Each row is a point. The ring and each string are closed loops that go straight from each point to the next, and from the last back to the first. Before rounding, they use only three directions, however many columns there are. How many times does the string pass through the ring? Passing back the other way cancels.

Ring (6 x 4):
[[  3.4  -0.6   4.1   2.1]
 [  4.6   3.6   1.5  -1.8]
 [ -2.0   5.2   0.7   1.5]
 [-10.3   0.0  -1.0   8.6]
 [ -7.9  -6.1  -3.1   8.9]
 [ -1.7  -4.7   1.4   6.2]]
String, 21 rows:
[[ 1.5 -1.4 -1.2  1.4]
 [ 0.2 -0.5 -0.4  2.2]
 [ 2.9 -0.3 -1.9 -0.4]
 [ 8.1  1.9 -3.0 -5.3]
 [ 6.7  6.0  2.0 -4.1]
 [ 3.3  6.4  4.0 -1.1]
 [-0.2  4.3  4.0  2.2]
 [-0.1  1.0 -0.7  1.6]
 [ 3.7  1.5 -3.1 -2.2]
 [ 8.2  4.3 -0.6 -5.4]
 [ 6.4  5.0  4.9 -2.1]
 [ 3.1  3.5  6.2  1.3]
 [-0.5  0.6  2.3  3.3]
 [ 0.4 -1.8 -1.9  2.0]
 [ 4.2 -3.3  0.1  1.1]
 [ 3.9 -2.8  7.1  4.1]
 [ 0.3 -1.0  8.8  6.4]
 [-1.9  0.5  7.4  6.6]
 [-1.0 -1.1  1.9  4.3]
 [ 1.9 -3.9 -3.2  1.3]
 [ 4.5 -2.8 -0.3  0.5]]
Times through: 3
